Every row gives one point. Two turns around zero, p and q, are shown by what they do to some points. Where does a point land after both, in the order given? Backwards means that the second turn is done in reverse. Each puzzle has new turns, and all numbers are rounded.

Turn p:
[-15  52] -> [47 27]
[ -6 -26] -> [-27   0]
[ 21 -26] -> [-20 -27]
Turn q:
[ 39 -23] -> [ -5 -45]
[ -5 -14] -> [-15  -1]
[-34  37] -> [20 46]
Where do these land?
q, then p: [ 2 18] -> [  9 -15]
q, then p: [  5 -60] -> [-41  44]
p, then q: [16  3] -> [-11 -12]
q, then p: [-23  40] -> [ 43 -17]

Turn p:
[ -9 -36  14] -> [  0 -36 -17]
[18  5 36] -> [-34 -13  18]
[-32 -12 -33] -> [ 33   8 -33]
[11 57 29] -> [-47  38  23]
[ 12 -14 -46] -> [49  2 10]
Turn q:
[-17  -5  34] -> [ 8 18 33]
[  9  34 -25] -> [  7   7 -42]
[-26  23 -30] -> [-22  26 -30]
[ 34 -52  21] -> [  6 -52  40]
Where do these land?
q, then p backwards: [66 34 19] -> [-12 -54 -53]
p, then q: [-29  -6  15] -> [-29   1 -16]
q, then p: [-46 -26  -1] -> [-34  17 -36]
q, then p backwards: [-28 -34 -11] -> [17 19 38]
q, then p: [15 -6 -2] -> [  7 -15   1]
q, then p: [ 21  37 -19] -> [40 12 21]

Turn p:
[45 47 32] -> [17 36 61]
[-10 -22  21] -> [-32  -1  -4]
[  3 -15 -21] -> [  6 -24  -8]
[-39  -9 -33] -> [ 10 -11 -50]
Turn q:
[ 43 -31 -21] -> [ 47 -26  19]
[-22  -3 -30] -> [-18 -31 -10]
[-45  12  40] -> [-50  35   6]
[24 22 10] -> [ 21  21 -16]
Where do these land?
q, then p backwards: [-8  0 19] -> [-1  6 20]
q, then p: [41 28 20] -> [43  3 32]
p, then q: [-43  25  26] -> [-11  -4 -55]
p, then q: [-13 -23 -58] -> [ 32 -49  25]
p, then q: [ 23 -29  -7] -> [-9 -3 36]

Turn p:
[-77  23  24  28] -> [-47  19  57 -45]
[ 63  19 -23   9] -> [  0 -13 -29  63]
[ -2 -17 -47  -7] -> [-11   5 -47 -12]
[-18  25  27 -18] -> [ 9 28 34 -1]
[ 40 -33   6 -12] -> [ 39 -28 -21  11]
[-31 -10  14  12] -> [-10  -6  20 -30]
[ 26  -7  -1 -13] -> [ 21  -5 -14  15]
Turn q:
[-44  -1 -28   7] -> [ -6  13 -44 -26]
[-20 -43   8  31] -> [-54  11 -15   7]
[ 25  45  12 -39] -> [ 51 -24  33 -11]
[ -8 -23 -17 -16] -> [ -4 -17 -27  10]
[ 38  57 -18 -37] -> [77 -9 20  2]
[  2 -18  -6  31] -> [-22  24  -6  15]
[  7 -16  49  22] -> [-41   1  39   2]
Where do these land?
p, then q: [  3 -19  14  14] -> [-16 -17  -1  15]
q, then p: [-32  17  59  12] -> [ 42  36  30 -32]
p, then q: [-35  -4 -39  18] -> [ 12 -19 -39 -33]
q, then p: [ 50  -3  -3 -56] -> [ 14 -73  -8   6]
p, then q: [ 14   8 -31  12] -> [ -3  22 -29  -7]

Turn p:
[ 16  -7  13  42 -19   3] -> [ 12   9  17  31 -29 -16]
[  8 -60  24 -28   8  34] -> [ 21 -65 -18 -13  -4 -34]
[ 22  23 -57 -27  29  -4] -> [  6  15 -14   6  70  23]
[ 10  -2 -35 -20 -27 -29] -> [ 29  17  29 -22  26  15]
[-48  37  36  57 -42  15] -> [-18  31   0  15 -89  28]
[-27 -25  -2  -6  23 -10] -> [ -4   4 -23 -29   3 -24]
[ 20  34  22 -18  28 -10] -> [-47 -12  11  12  24   8]
Turn q:
[  3   5  21 -27   3  28] -> [  7 -11  37 -17   2  11]
[  0  36  24  52   4 -24] -> [  2  18  -2  50 -45 -15]
[-36 -13 -14 -18 -42 -17] -> [-41 -36 -22 -17   3 -14]
[ 38 -16   7  26   7  13] -> [ 27  33  -9 -11 -18  18]
[-41 -20  31 -41  31 -34] -> [ 25 -73   1  21  21   2]
[-13 -49 -77 -11  -6  24] -> [-34  15 -43 -36  62  28]
[ 60  25 -29   7 -14  -1] -> [  9  58   1 -22  -1 -37]
[-12  32  37  12  17  11] -> [  5  -4  37  33 -23   8]
Where do these land?
q, then p: [-10 -55  -4  17   9  -9] -> [ 42  -4 -29  16  25  10]
p, then q: [-69   9  24 -15  17  43] -> [-61  -5 -18 -42  44   4]
q, then p: [ 16 -45   1  44 -18  -3] -> [42  4 -5  7 17 49]
p, then q: [-26   0 -18  22 -62   0] -> [ -7  25  37 -43 -32 -22]
p, then q: [ 13 -13 -21   7  27 -15] -> [ 18   6  -4  30  14 -17]
p, then q: [  8  84 -29 -24  -7   6] -> [-21  25  54  20   9  65]
p, then q backwards: [43 32 36  3  2 -7] -> [-47  41   7  -3   8  16]
q, then p backwards: [ 35   4  -4 -51  40  16] -> [ 32 -24 -41 -27 -22 -35]
p, then q: [-10 -16  14  -3  -8 -31] -> [  7 -30  10  -6  -5 -21]

Turn p:
[ 18   6 -59  49  -8  34] -> [ 24  24 -34 -13 -53  47]
[-19  12 -20 -25  -8  29] -> [ 13  11  28  28 -24   4]
[ 13  39 -54  41  15  -4] -> [  4  47 -42 -18 -47   1]
[ -2 -25  43 -50  19 -33] -> [-27 -39  35  -7  34 -42]
[14 23  7  2  7 34] -> [ 18  30  19 -13   3  15]
[ -8 -16  69  -4 -10 -40] -> [-18 -28  -6   4  72 -22]
[ 11 -39  30 -35   4  -8] -> [ -7 -46  31 -12  22 -10]
[  1  -7  22 -20 -32 -34] -> [ 13 -31  -9  16  27 -30]
[-28   7 -38  41  13  22] -> [-20  31 -21  13 -35  37]
Turn q:
[-38  10  23  34 -13  16] -> [-49   7 -23   3  20  16]
[-20   8 -50 -33  -3 -41] -> [ 13 -35 -16 -20 -56 -23]
[ 24  24 -25  18 -22 -46] -> [-19 -26  30   2 -19 -49]
[ 24 -49   7 -33 -13  36] -> [ 37  49  20 -25  -2  28]
[-19   1  29  15  31  -7] -> [ -8 -24  -9  20  21  29]
[ 16  -1 -36 -47  -4  31] -> [ 48  32 -18 -19 -20 -20]
[ -1 -36  34  41  47  39] -> [-2 26  2 55 30 57]
[ 13  42  18   5 -23 -28] -> [-20 -28  13 -16  26 -37]
Where do these land?
q, then p: [-64  31  11  11  47 -72] -> [-33 -75  -9  17 -36  66]
q, then p: [ 25   5 -28  32  12 -19] -> [ -8  -6 -42   4  32   8]
q, then p: [ 20   0 -24 -28 -12  -9] -> [ 24 -19  -5  -8  13 -28]
p, then q: [-26 -29  -3 -14  -9   9] -> [-24  19   7   9   3  29]
p, then q: [ 14   6   2 -25 -45  32] -> [12 19 46 19 30 -6]
p, then q: [-18 -25  71   7  69  39] -> [ 17 -16 -74  -2  53  60]
p, then q backwards: [ 46 -11  10   7 -26 -11] -> [ -4  19  14 -49  12  -6]
q, then p: [-19  17 -25  23 -18   2] -> [ -9   0 -23  36 -10 -11]
q, then p backwards: [ 22   7 -14 -14 -19  29] -> [16 42  2 -3  6 -5]

Turn p:
[-13 -24  28  15 -10   1   1 -21] -> [-1 40 21  6 14  8 -2  0]
[-8 11 97 19  2 14 10  1] -> [ 26  57  29 -37 -11  47 -35  25]
[ -9 -16 -43 -54  24   9  14 -11] -> [-16 -42  23  26 -18 -23  41  17]
[ 63   9 -31   8   2   9  -4   0] -> [ 38 -21 -44  -7  13 -13  30  -8]
[-13  24  -6  24 -13  -7  18  -4] -> [ -6   8  -6 -17   5 -28 -26  -1]
[ 14 -22 -31 -54  -3 -22  12  11] -> [-23 -43  -9  28  10   2  30  33]
[ -5  14 -11  -1 -20  10 -26   1] -> [ -1   5 -22  19 -19  -4 -10 -14]
[-18  -8 -37  22   1   4  -9  30] -> [-35 -12 -15 -11  -4  -9   6 -38]
[-12  12  34  22  17 -19 -16  -7] -> [ 16   9  23  -8  10  19 -36 -15]
Turn q:
[-23  31   4  -7  15 -15  12 -21] -> [ 19  -4 -13  14 -16  38   5 -13]
[-40   5 -17   4  29  34 -11 -25] -> [-19 -46   0  27  -3  17  -7 -33]
[  8 -57  28  38  -8  27  19  -1] -> [-19  -4  45  -9 -39 -52  -2  -1]
[ 22  25  17 -24   3  33 -34   1] -> [-10 -21  -1 -48  28  21 -12  -6]
[ 18   7 -13 -35  -3 -18  27  17] -> [ -3  43 -16  -5  15   9  26  -3]
[  3  18 -19  34  35 -46   8   0] -> [ 27  29  14  46   0  23 -28   7]
[ 39   2 -11  12 -25  18 -14  21] -> [-12   1  22 -20  33 -13   2  32]
[-29 -41  26  11  11  27   2  19] -> [-39 -12  -1  -3 -39 -30 -19 -11]
[-33   5  -7   9 -24 -30  11  -9] -> [ 23  -5 -23  28 -21  -2  16  19]
[ 35   5 -10 -41 -33 -31 -21  -4] -> [ 35  19 -27 -28  43 -12  18   8]
Where do these land?
p, then q backwards: [  6  44  -1   1 -28  34  -5 -30] -> [-16 -33  23   8  -9 -53   2   3]
p, then q: [ 10  26 -19   4  33 -18 -13  12] -> [ 11  -1   6  -7  10 -42  -2 -29]
q, then p backwards: [-34  -2  23  28  14  14 -45  15] -> [-23  51  -6 -19  -3 -31  -4  24]
q, then p: [ -3 -39  -3  26  -4  -8   7   3] -> [ -5   5 -10   0  30  11 -34  -1]
q, then p: [ -6   6 -17 -18 -12 -29  27  10] -> [  2 -12 -17 -30  -3 -33  -6   1]
q, then p backwards: [ 36 -12  28   3 -11 -29 -34 -12] -> [ 18  40  18  31  13  -2  23 -24]
q, then p: [-16 -29 -22   0 -29  25 -37   2] -> [-33 -22  26   7  41  12   8 -15]
p, then q: [ 34  22  11 -21  29 -17  52  29] -> [-46  41 -29 -23  14 -34  -1 -20]
p, then q: [-27 -14   0 -23   8  27  48 -30] -> [  5  36 -26 -18 -44  13   0  33]
